Each row is a point. Each copy is the shape, with its points in the same order, turned, moved and blurred by noise. Some copies are also mirrored. Which?

Shape (5 x 2)
+0.99 +0.38
-0.62 -1.61
+3.87 +2.71
+2.03 +0.04
+0.55 -2.55
Copy 1 (5 x 2)
+1.24 -0.33
-1.62 +0.00
+4.61 +0.47
+1.40 +0.98
-1.52 +1.62
Copy 1 is: mirrored
Copy 2 (5 x 2)
+0.28 -1.54
+1.14 +1.04
+0.07 -4.77
+1.24 -1.68
+2.49 +1.02
Copy 2 is: mirrored
Copy 3 (5 x 2)
-0.56 +1.25
+1.88 +1.54
-4.23 +1.29
-1.13 +2.16
+1.75 +3.09
Copy 3 is: only turned

Shape (9 x 3)
-2.24 +3.64 -0.45
-0.09 +0.99 -0.29
+2.55 +0.74 -3.01
+0.48 +4.43 -2.17
-0.20 -1.03 +0.53
+1.93 -1.03 +0.64
+0.18 -1.54 +0.15
-2.74 +0.54 -1.44
+3.85 -2.24 +0.38
Copy 1 (9 x 3)
-2.07 +1.78 +2.33
+0.16 +0.80 -0.39
+0.36 +3.01 -3.53
-1.12 +4.44 +0.37
+0.85 -1.38 -1.11
+2.42 -0.11 -2.20
+0.80 -1.41 -1.93
-2.39 -0.41 +0.06
+3.51 -0.17 -4.01
Copy 1 is: only turned
Copy 2 (9 x 3)
-4.15 +0.04 -0.98
-0.49 -0.65 -0.24
+1.71 -3.40 -0.74
-2.47 -2.69 -2.91
+0.68 +1.12 +1.25
+2.66 +0.39 +0.20
+1.11 +0.66 +0.96
-2.47 -1.18 +1.85
+4.69 +0.07 -0.18
Copy 2 is: only turned
Copy 3 (9 x 3)
-2.18 +2.46 +2.36
-0.02 +0.04 +1.32
+1.97 -1.73 +3.69
+0.03 +1.94 +4.69
-0.08 -1.44 -0.47
+2.01 -1.45 -0.10
+0.37 -1.92 -0.75
-2.95 -0.55 +1.21
+3.47 -3.03 -0.32
Copy 3 is: mirrored

Shape (10 x 4)
+1.85 +0.18 -3.44 +0.60
-2.33 -0.18 +3.90 +0.89
-1.99 +1.34 +0.43 -0.06
-1.03 +1.98 +1.99 -0.87
+0.21 -0.29 -1.61 +0.83
-1.66 +0.34 -3.22 -1.92
+5.07 +4.15 +1.47 -0.58
-2.20 +1.34 +0.49 -2.33
+1.60 +3.10 -2.49 +0.17
+1.48 -0.11 +0.17 +0.50
Copy 1 (10 x 4)
-3.04 -0.98 -1.14 -1.59
+3.25 +1.86 +2.26 +2.19
+1.90 -0.43 -0.66 +1.00
+3.00 -0.72 +0.55 +0.26
-1.44 -0.08 -0.42 +0.16
-0.96 -3.01 -2.55 +1.65
+1.44 -2.38 +2.17 -5.84
+2.55 -2.14 -0.57 +1.89
-0.44 -1.57 -1.87 -2.91
-0.59 -0.42 +1.44 -0.69
Copy 1 is: mirrored
Copy 2 (10 x 4)
+0.40 +3.28 +0.47 +2.08
-0.54 -4.04 +0.85 -1.68
+0.87 -1.91 -0.90 +1.25
+2.00 -2.60 +0.45 +0.10
-0.48 +1.18 +0.23 +0.97
+0.67 +1.01 -3.49 +1.79
+5.45 +1.20 +4.48 +0.75
+2.08 -1.99 -2.41 +0.27
+2.48 +1.97 +0.98 +3.12
+0.34 +0.88 +1.43 -0.43
Copy 2 is: mirrored

Shape (9 x 6)
+0.09 +1.00 +1.41 -2.27 -0.07 -1.20
-0.13 -0.52 -2.60 -3.87 -0.19 -1.50
-2.46 +0.75 -0.24 +0.13 +0.62 -0.36
+1.56 -1.66 -0.88 -3.49 +3.22 +2.81
-0.79 +0.13 -3.45 +0.76 +1.58 +2.28
-3.79 -1.34 +1.14 -0.94 -3.39 +0.66
+0.92 +3.14 +4.58 +2.05 -3.38 -2.43
-1.22 +1.24 +2.60 -1.06 -0.06 -0.52
-1.19 -2.25 -1.58 +0.70 +1.20 -0.48
Copy 1 (9 x 6)
-0.65 -1.26 +0.80 +1.19 -0.21 -1.30
-1.84 -1.87 +0.90 +0.66 +3.85 -1.02
-2.01 +1.42 +1.19 -0.35 -0.02 +0.95
+2.62 +2.14 +0.29 +1.98 +4.03 -2.13
+0.84 +1.06 +1.21 -0.18 +2.65 +3.12
-2.77 -0.28 -2.08 -3.54 -0.88 -0.15
-0.05 -3.41 +1.80 -0.09 -6.34 +0.77
-0.61 -0.08 +0.72 +0.60 -2.21 -1.22
-0.94 +0.42 +2.96 -1.95 +2.08 +0.81
Copy 1 is: only turned
Copy 2 (9 x 6)
-0.19 +2.00 +2.24 +1.21 +0.29 +0.00
-1.95 +2.38 -0.23 +1.15 +3.49 -1.42
-1.07 -1.29 +0.84 -0.25 +0.36 +0.52
+1.16 +3.53 +0.28 -2.72 +4.60 +1.71
-0.87 -0.91 -0.88 -3.92 +2.20 -0.35
-5.27 +0.26 +1.55 +0.36 -0.48 +2.94
-0.65 +1.97 +3.60 +0.96 -6.00 -1.08
-0.39 +0.92 +2.91 +0.57 -0.66 +1.41
-1.00 +0.03 -2.78 -0.97 +0.87 +0.99
Copy 2 is: mirrored

Shape (13 x 9)
+0.10 -0.74 -2.77 -0.86 -1.52 +2.36 +1.32 -2.24 +0.84
-0.61 -4.09 +0.01 +0.63 -0.02 -3.72 -0.63 -1.06 -2.61
+3.32 +4.03 +0.01 +2.19 +0.76 -2.49 -1.02 +1.97 +2.35
+1.53 +1.77 -0.58 +1.39 -0.25 +3.72 +0.58 +0.54 -0.33
-3.43 -3.53 -2.43 +0.74 +2.15 -0.44 +1.42 -0.11 -1.93
-3.13 -2.31 -1.52 +0.07 +0.88 -1.92 -3.31 -0.70 -2.12
-0.04 +2.56 -1.64 -1.44 +1.98 +1.91 +0.45 -0.35 +0.92
+4.40 +2.32 +2.72 -0.68 +1.16 -0.73 +0.58 +0.40 +0.87
-3.58 +0.37 +1.00 +0.11 -0.97 +1.73 +0.48 -0.93 -0.40
+1.06 -4.09 +0.52 +0.93 +0.78 +0.34 -0.52 +0.35 -4.84
+3.58 +5.90 +0.69 +0.66 +0.21 -1.94 +0.52 -1.06 -0.98
-2.17 +0.46 -2.66 -3.15 -2.17 +1.74 +1.47 +1.12 -0.59
+1.28 +0.44 -1.22 +0.00 -1.08 +0.82 +2.94 +0.38 -0.63
Copy 1 (13 x 9)
-2.39 +0.23 +0.28 -1.65 +1.97 +1.51 -1.36 +2.14 -2.62
-0.88 -0.62 +1.49 -0.15 -0.13 -1.35 +2.61 -3.95 -1.82
+1.46 +4.30 -1.86 -0.48 -3.85 +3.58 -1.43 -0.66 +1.98
+0.06 +2.46 -0.38 +1.93 +0.33 +3.19 -1.01 +3.33 -1.61
-0.92 +0.07 -1.07 +0.64 +0.90 -1.81 +1.03 -1.79 -6.11
+0.32 -1.60 +0.74 +1.39 +0.39 -0.80 -1.64 -3.96 -3.19
+1.07 +2.06 -1.39 -0.10 +0.14 +0.22 -3.57 +2.53 -1.66
+1.01 +3.49 -0.56 +0.00 -1.50 +0.54 +0.27 +1.92 +3.62
+2.03 -0.80 -1.38 +0.81 +3.43 +1.46 -0.50 +0.20 -2.49
-1.25 +0.02 +2.69 +3.69 -0.28 -1.12 +3.05 -0.62 -2.32
+3.98 +4.34 +1.58 -1.92 -2.25 +2.35 -1.00 +1.54 +1.74
+0.50 -2.72 -1.12 -1.11 +0.04 +1.00 -1.42 +3.01 -3.55
-0.10 +1.29 -0.42 -1.07 -0.43 +1.87 +1.23 +2.66 -2.02
Copy 1 is: mirrored
Copy 2 (13 x 9)
-2.81 -0.76 +3.07 +0.60 +2.10 -0.72 +0.44 +0.89 -2.03
+1.21 -0.23 -0.32 -4.83 +0.47 -0.45 -0.91 -3.27 +0.01
+0.92 +1.12 -0.79 +3.04 -3.12 +1.48 -4.78 +1.85 +0.93
-0.22 -0.97 +0.09 +1.74 +0.32 -1.14 -0.23 +3.34 -2.57
+0.55 +0.01 -0.98 -0.69 +3.32 -1.98 +1.73 -3.14 -1.32
+0.22 +2.40 -1.45 -2.86 +1.44 +1.52 +0.58 -3.42 -2.74
+0.17 +0.54 +1.41 +3.53 +2.27 +1.15 -0.44 +1.37 -1.71
+1.99 -1.80 +0.98 +0.98 -0.88 +2.34 -3.12 +3.38 +1.68
+1.45 +0.82 +1.79 +0.21 -0.08 +0.29 +3.53 +0.34 -2.12
+1.29 -1.99 -2.09 -5.08 +2.24 -1.29 -0.99 +0.74 -1.98
+3.40 +0.47 +2.83 +1.86 -1.97 +1.04 -5.63 +2.53 -1.13
-0.63 +3.58 +2.25 +0.64 +3.18 -0.38 +1.67 +1.92 -0.50
+0.13 -0.45 +1.57 +0.85 +1.44 -1.93 -1.02 +2.26 +0.05
Copy 2 is: mirrored
Copy 3 (13 x 9)
-2.93 -0.59 +1.04 -0.25 -1.71 +0.38 +3.05 +0.51 -0.88
+0.27 -0.98 +1.54 +0.07 +0.50 -1.29 -3.70 -1.79 -3.88
+3.81 -2.62 -0.04 +3.25 +3.29 -2.35 +2.90 +1.40 +1.65
-0.75 +1.71 +0.39 +0.85 +1.35 +1.16 +3.00 +1.62 +1.84
-0.43 +1.58 -1.19 +0.33 -2.41 +0.49 -2.16 +0.74 -4.27
+1.25 +1.32 -0.19 -0.39 -2.33 -2.79 -2.41 -2.42 -2.06
+0.19 -0.51 -2.47 +0.48 -0.91 +0.85 +3.06 +0.41 +1.23
+1.22 -3.74 -0.23 +0.87 +4.09 +1.09 +1.27 +0.42 +2.62
-2.54 +1.17 -0.41 +2.41 -1.91 -0.04 -0.88 -0.31 +1.41
-0.11 +2.24 +1.35 -1.98 +2.57 +0.99 -2.94 -0.82 -2.49
+2.18 -2.29 -0.21 +3.82 +3.96 +0.89 +3.66 -2.38 +1.74
-4.38 +0.77 -2.87 +0.42 -0.68 -1.53 +2.25 -0.34 -0.77
-2.21 -0.45 -0.17 +1.51 +1.82 +0.71 +2.15 +1.11 -1.20
Copy 3 is: only turned
Copy 4 (13 x 9)
-2.50 +1.06 -1.13 +1.41 -1.61 +0.75 -1.40 +0.79 +2.42
+1.14 +1.87 -1.98 -5.02 -2.89 +1.15 -1.56 -2.55 -0.33
+3.86 +0.14 +3.20 +3.06 -1.44 -1.76 -0.54 -1.86 -2.49
-0.91 -1.26 -1.12 +3.52 -0.05 +0.39 +0.89 -0.53 -0.48
+0.09 +1.06 -4.75 -3.16 +0.66 -0.22 -2.81 -1.56 +1.82
+0.22 -0.95 -0.48 -4.61 -0.08 +1.64 -3.56 -2.64 +0.79
-1.00 -0.76 +0.78 +1.45 +0.91 -2.09 -0.57 +0.45 +1.62
+1.95 +0.50 +2.47 +1.09 -2.15 -2.16 +3.11 +0.47 -1.69
-2.69 -0.03 -1.57 -0.88 +1.03 +0.65 -1.86 +1.11 -1.80
+0.49 -0.83 -3.99 -3.32 -2.14 +1.94 +1.85 -2.97 +0.04
-0.97 +0.62 +3.68 +2.30 -1.82 -3.16 +1.50 -3.14 -2.44
-3.08 -2.03 -2.06 +0.09 -2.07 -1.72 -3.30 +1.73 +1.01
-1.24 +0.63 -2.32 +1.61 -2.51 -1.54 -0.17 -0.38 -0.19
Copy 4 is: mirrored

Shape (17 x 11)
+0.57 +1.34 +1.27 +2.61 -1.11 +1.22 +2.44 -1.62 -2.09 -2.59 -0.98
+1.07 -0.29 +2.01 -0.80 -3.08 -0.62 +0.66 +2.04 +0.95 +1.52 -2.37
-0.70 -1.80 -1.72 +1.02 +0.31 -2.35 +1.46 +0.12 -1.94 +1.24 -3.10
+2.18 -1.20 -2.25 -1.01 +0.36 -1.35 -2.52 -2.05 -0.97 +1.65 +2.44
-0.09 +1.44 +1.20 +5.19 +0.11 -0.24 +0.74 +1.96 +1.76 +2.52 +1.92
-1.15 -3.39 +0.69 +4.41 +0.72 +2.81 -0.34 -2.73 -0.12 -1.11 -3.65
-3.13 +2.21 -4.40 +0.38 +2.03 +0.01 +1.35 -1.08 -0.83 -2.19 +0.41
-0.26 +1.87 +2.42 +5.01 -1.73 -2.78 +1.73 +2.42 +2.10 +0.44 +2.20
-1.31 -2.78 -0.27 +1.05 -0.86 -1.23 -1.24 -0.87 -0.98 -1.28 +0.96
-0.84 +2.34 +0.77 +3.51 -2.89 +2.65 -2.04 +0.27 +1.67 -1.99 -0.09
+0.76 +1.08 -3.73 +1.97 +2.14 -2.42 -0.12 -0.28 -0.65 +2.03 +1.38
-3.17 +2.32 -3.29 -0.69 -0.86 -2.68 -1.67 +1.45 -1.26 +2.27 -2.75
-2.06 -4.13 -2.55 +5.03 -0.72 +3.32 -1.96 -2.12 +0.66 -1.43 +0.34
-1.94 -3.30 +0.25 +1.43 +2.88 -1.96 +2.53 -3.18 +0.73 +1.65 -1.44
-0.69 +1.60 +1.70 +1.63 +2.78 +2.57 +0.68 +0.73 -2.81 +1.35 -0.71
+2.34 +1.10 -0.60 +0.87 +1.75 +0.97 +2.50 +2.53 +3.77 -0.40 +1.68
-2.62 -0.32 -0.45 +0.99 -2.37 +1.35 +0.50 +0.49 +1.45 +3.54 +0.87
Copy 1 (17 x 11)
-1.29 -2.62 -1.92 +2.07 +1.08 -0.58 +0.79 -0.62 +1.07 -1.49 -2.27
+0.53 -0.11 -0.30 +2.40 +0.11 +0.50 +1.26 +0.52 -2.36 +4.20 -0.94
-1.60 -1.23 +0.29 -0.63 +3.05 +2.58 +1.55 +1.55 -2.22 +0.10 +1.05
+2.45 -0.05 -0.59 +1.71 -0.03 +0.90 -1.86 +0.19 -1.96 -1.99 +4.80
-1.32 -0.24 +1.20 +0.11 -2.33 +0.10 +0.71 +1.45 +4.63 +1.91 +1.08
-4.38 -1.02 -4.53 -0.04 -1.34 +2.00 +3.75 -0.43 -1.42 -2.03 -0.07
+0.61 -0.28 +0.22 -3.39 +2.22 -2.24 +0.42 -0.42 -1.04 -3.44 -0.07
+0.48 -0.68 +0.01 +0.39 -0.26 +1.00 +1.36 +1.01 +6.28 +3.35 -0.27
+1.06 +0.78 -1.95 +0.01 +0.52 +2.91 +1.29 -0.05 +0.08 -1.18 +0.17
-0.73 +1.20 -4.50 +0.45 -2.65 -2.10 -0.42 +0.02 +2.22 +0.41 -2.41
-0.30 -0.48 +1.67 -2.10 +1.06 +0.14 -1.80 +1.18 +0.77 -1.46 +4.34
-0.17 +3.31 +1.02 -2.21 +3.68 -0.34 -1.22 +2.35 -1.81 +1.67 +0.20
-1.68 +0.34 -4.97 -2.32 -3.44 +2.94 +2.20 +1.18 -0.20 -3.79 -0.19
-1.19 -1.17 -0.32 -0.99 +1.83 +2.21 +6.24 -0.24 -1.93 -0.85 +3.49
-4.27 +0.58 +1.84 +2.10 -0.34 -1.21 +0.78 -1.74 -0.16 -1.71 +0.01
+1.50 -2.74 +1.80 -1.75 -3.56 -1.20 +0.32 -1.49 +1.35 +1.93 +2.03
+0.84 +1.91 -0.01 +0.22 -1.82 -0.12 +2.46 +3.53 -0.07 +0.32 +0.07
Copy 1 is: mirrored
Copy 2 (17 x 11)
+0.78 -2.28 -0.88 +0.10 +2.88 +0.42 +0.47 -1.92 -0.86 -1.70 +2.85
+0.93 +3.09 -1.89 +1.24 -0.90 -2.05 +0.57 -0.26 -1.82 +0.83 +1.59
-2.49 +0.73 +1.15 +1.36 +0.70 -0.38 +3.23 +2.40 +0.25 -0.81 +1.79
-0.25 -0.89 +2.72 +2.60 -2.83 +2.64 +0.11 -0.88 +0.36 +0.07 -2.12
+0.28 -1.50 -0.16 -0.93 +0.42 -3.74 -1.55 -1.58 +2.96 +3.04 -0.09
+1.46 -4.48 +0.79 +0.55 +0.63 -2.59 +0.14 +3.47 -0.38 -4.03 +2.65
-0.29 -1.89 +0.80 -4.08 +1.39 +3.88 +3.36 -0.47 +2.14 -1.31 +0.68
+1.52 +0.44 -2.02 +0.04 +2.54 -3.83 -0.47 -1.62 +3.57 +2.81 -0.60
+1.19 -0.74 -0.40 +2.18 -0.31 +1.33 +0.62 +1.36 +2.16 -2.68 -0.54
+2.82 -2.82 -4.14 -1.94 +0.19 -2.25 -0.27 -1.18 -1.12 -1.07 -0.94
-2.48 -1.79 +3.01 -0.33 -0.09 +1.11 +1.67 -0.46 +2.19 +2.24 -1.52
-3.08 +1.66 -0.11 -2.07 -1.79 -0.39 +5.51 -0.16 +0.42 -1.42 -1.63
+1.40 -6.33 -1.33 +0.42 -1.75 -0.10 -0.23 +4.06 +2.09 -2.28 +0.32
+0.55 -0.50 +4.80 +0.49 -0.14 -0.86 +1.45 +2.44 +3.52 -1.53 +3.52
-2.48 -0.99 +1.22 -2.52 +0.12 -1.47 -2.49 -1.31 -0.11 -2.36 +2.09
+1.62 +0.07 +0.42 -2.97 +1.42 +0.63 -2.22 +0.69 -0.12 +4.64 +0.32
+0.65 +0.03 -1.23 -1.05 -3.73 -1.37 +0.44 -0.29 +2.39 +0.73 +1.52
Copy 2 is: mirrored

Shape (17 x 12)
+0.43 -0.27 +1.60 -3.04 -2.09 +0.84 -0.67 +0.83 +0.74 +1.31 -2.75 +1.69
-1.72 -0.35 +2.34 +0.60 -0.63 +0.61 +4.31 +2.16 +0.74 -0.48 -1.80 +0.97
+3.85 +0.02 +1.88 -0.15 +2.06 -1.70 -0.43 +2.29 +0.76 -1.31 -1.47 +1.06
-1.42 -2.30 -1.19 +0.03 -0.58 +0.26 -0.61 +2.97 -1.28 +0.95 -1.97 -5.31
-0.74 +0.71 -5.22 +0.69 +1.59 -0.30 -0.25 +2.65 +1.13 +1.57 -2.57 +0.16
+0.19 -0.61 -2.70 -0.95 +2.35 -6.70 -0.58 +2.34 +0.03 -1.20 -2.35 +1.58
-1.09 +0.13 +1.77 -2.15 +2.52 +0.55 -0.90 -2.47 -3.09 -2.17 -2.51 +1.88
+0.59 +2.16 +1.14 -3.07 +2.66 +0.69 +3.03 -3.11 +0.93 +0.83 -1.90 -0.42
-1.57 +1.44 +1.30 -0.58 +2.69 -0.75 -0.56 -0.20 +1.24 +0.10 +9.15 +0.43
-0.49 +0.65 +1.79 +0.48 -4.95 -0.52 -1.33 +3.08 +0.23 -2.13 -2.03 -2.19
-1.37 +1.29 +1.78 +0.89 -1.14 -1.52 +0.32 +2.99 -1.45 +4.42 -2.36 +1.47
+0.83 +1.26 +1.66 -0.30 +0.17 -0.18 -0.89 +2.83 +1.58 +0.09 -1.41 +1.12
-1.06 +1.95 +2.35 -2.65 +2.36 +0.71 +0.83 +2.91 +0.97 -1.97 +3.58 +1.65
-1.89 +1.53 +0.56 -0.30 +2.56 -1.91 -0.70 -0.31 +0.68 +1.07 -1.58 +0.54
+1.58 +0.84 +1.71 +0.80 +2.31 +0.50 -1.07 +1.00 +0.39 -0.55 -2.69 +0.18
-1.49 -1.61 -0.52 -0.27 +2.86 -2.33 -0.97 -5.38 -2.38 -1.47 -0.57 +1.27
-0.86 -0.47 +1.71 +0.21 +2.73 -2.06 -1.40 +1.54 +2.72 -0.02 +0.42 +1.29
Copy 1 (17 x 12)
+0.79 +1.54 -0.69 -1.57 -0.83 -2.26 +0.25 +3.77 -2.27 +1.59 -0.83 +0.73
+0.37 +2.27 -0.71 -1.36 -1.06 +0.58 -3.25 -0.53 -3.42 +1.70 +0.32 +3.97
+1.74 -0.20 +1.12 -0.55 +0.92 -2.91 +0.65 -2.33 -0.82 +1.52 +1.10 +0.56
-2.21 +1.26 -1.28 +3.81 -0.45 -2.20 -2.40 +0.65 -4.63 -2.28 -2.39 +0.37
+0.80 +0.45 +1.08 +3.06 -1.71 +0.65 +1.24 -0.80 -1.52 -0.01 -5.34 +2.07
+3.12 +0.86 +2.97 +5.84 -0.08 -1.24 +0.90 -0.55 +1.04 +0.88 +0.19 +2.70
-0.08 -1.01 +4.39 -0.90 +1.35 +1.74 +0.12 +3.65 -2.87 +0.47 +1.88 +0.61
+2.44 +2.68 +3.62 -2.13 -0.33 +1.88 -2.15 +1.04 -3.07 +1.63 -1.00 -2.48
-1.85 +2.49 +0.26 -2.03 -0.39 +3.73 -2.37 -1.67 +5.97 -4.00 +0.92 -1.40
-3.44 +1.37 -3.54 +1.93 +1.35 -2.59 -1.75 +1.41 -2.13 +3.17 -0.16 +1.42
+0.26 -0.73 -0.62 +0.42 -5.64 -1.42 -2.13 +1.62 -1.15 +1.75 -0.36 +2.11
+0.21 +0.52 -0.03 -1.23 -0.23 -2.06 -0.62 -0.28 -0.16 +1.68 -1.32 +1.53
-2.14 +3.95 +2.43 -3.20 +0.22 +0.14 -1.07 -0.93 +2.21 -0.83 +0.82 +1.56
+1.11 -0.45 +2.89 +0.76 -0.88 +0.65 -2.62 +1.17 +0.16 +0.90 -1.45 +0.53
+0.42 -1.57 +1.66 -0.88 +0.79 -1.42 -0.81 -0.78 -2.44 +1.42 -0.92 +0.23
+2.13 -1.90 +3.10 +2.48 +1.81 +4.42 -0.66 +3.10 -1.01 -1.14 +2.40 -0.97
+1.66 -0.19 +1.24 -0.17 +1.01 -0.93 -2.22 -0.18 +2.03 -0.72 -0.70 +1.86
Copy 1 is: mirrored
Copy 2 (17 x 12)
-0.22 +0.19 +2.71 +2.82 +1.54 -0.04 -2.21 -1.02 +0.18 -1.03 -1.12 +1.71
-1.13 +2.26 +1.43 -0.51 +2.74 +1.67 -1.14 -2.38 -1.17 +3.27 -0.48 -0.02
-2.26 +1.97 +0.28 -1.03 +1.87 -1.55 -0.53 +3.34 -0.53 -0.04 -0.74 +2.76
-0.10 -0.56 +1.74 -1.44 -0.76 +0.21 +1.57 -0.35 +2.63 +1.83 -6.05 -1.97
-0.52 -1.42 -2.81 -2.27 -0.37 -1.54 -3.11 -1.27 +3.09 +1.53 -1.48 -0.84
-6.49 -0.84 -2.24 -2.33 -2.53 -1.58 -1.95 +0.01 +0.47 -0.05 -1.40 +2.24
-2.20 -1.22 +1.10 +1.67 -0.50 +3.85 -1.09 +3.22 -0.48 +1.00 +2.47 +0.09
+0.82 -0.53 +2.03 -2.35 +1.59 +3.00 -4.70 +1.45 -2.02 -0.55 +1.07 +0.74
+2.61 +1.30 -1.58 -2.65 -2.37 -0.64 +4.08 -0.96 -6.92 -2.27 +2.83 -1.17
-1.99 -1.35 +1.90 +1.55 +4.52 -1.07 +2.37 -0.58 +0.05 +1.29 -4.43 -0.65
-0.76 +0.86 -0.12 +2.34 -0.31 -1.88 -2.70 -1.02 -2.04 +4.02 -3.77 -0.24
-0.51 +0.45 +0.61 +0.32 +2.31 -2.55 -0.25 -0.03 -0.90 +1.68 -0.67 +1.57
+1.45 +0.41 -0.61 -1.59 +0.61 +0.67 +2.63 -1.41 -3.94 +0.51 +1.83 +3.65
-1.34 -1.38 +0.88 -1.29 -1.39 -0.72 -2.02 +0.17 -1.44 +1.65 +0.33 +0.11
-0.45 +0.25 +0.59 -0.43 +1.86 -1.09 -1.16 +3.14 +0.28 +2.15 +0.49 -0.03
-4.02 -1.50 +0.76 -0.46 -2.82 +2.77 -1.39 +3.28 -1.62 -1.22 +2.19 -3.38
-1.28 +0.82 +0.60 -1.76 -1.40 -3.17 +0.20 -0.24 -1.67 +1.11 +1.57 +0.77
Copy 2 is: mirrored
Copy 3 (17 x 12)
+0.59 +2.36 -2.13 -0.48 -2.06 +1.30 +2.52 -0.37 +0.25 -0.84 +3.16 -2.60
-0.48 +2.95 -2.91 +1.20 -0.71 -0.05 -1.59 -2.67 -1.37 +0.91 +2.55 +1.36
+0.84 +0.46 +2.30 +1.67 -1.09 +0.17 -1.01 +1.88 -2.20 +0.51 +3.22 -1.85
-3.63 +1.85 -0.05 +0.01 +3.04 +2.29 +0.62 -1.30 +1.02 +2.29 -1.90 -2.35
+0.75 +0.88 -3.45 +2.84 +4.01 +0.30 +1.46 +3.03 +0.01 +1.47 -0.43 -1.72
+1.52 -1.82 -0.58 +5.22 +2.05 +3.15 -2.26 +2.02 -0.46 -1.83 +1.55 -2.96
-0.11 -3.24 -1.57 -2.01 -1.56 +2.38 -0.56 +0.82 +1.91 +0.47 +4.52 +0.41
-1.08 +1.86 -2.45 -2.37 -1.35 +1.18 -1.22 +3.68 +0.18 -1.92 +2.76 +2.26
+1.04 -3.30 +0.51 +1.51 -4.85 -0.81 +1.20 +1.11 -1.87 -1.13 -5.40 +4.67
+0.59 +2.65 -0.68 -0.67 -1.45 +0.20 -1.51 -3.38 +0.95 +2.00 -0.90 -5.10
-0.35 +0.64 -4.39 +0.31 -0.01 +2.00 +1.17 -1.46 -4.81 +0.27 +1.10 -2.88
+1.60 +1.56 -0.73 +1.04 -1.91 +0.77 +0.44 +0.72 -1.77 +1.47 +1.49 -1.93
-0.03 -0.48 -0.93 +2.95 -5.75 -0.06 +0.01 +1.08 -0.61 +1.45 -0.06 +2.10
+1.38 -0.61 -2.42 -0.05 +0.00 +3.45 -0.53 +1.99 -1.29 +0.14 +0.70 +0.27
+0.95 +0.45 +0.36 -0.88 -0.08 +0.96 -0.50 +1.80 -1.42 +2.38 +2.74 -0.93
+1.34 -4.88 -0.49 -2.11 +1.53 +2.48 -0.88 +0.72 +1.87 -2.73 +2.06 +1.96
+2.85 +0.03 +0.51 +2.17 -1.18 +2.82 +0.42 +0.70 -1.93 +0.59 +0.30 +1.01
Copy 3 is: only turned
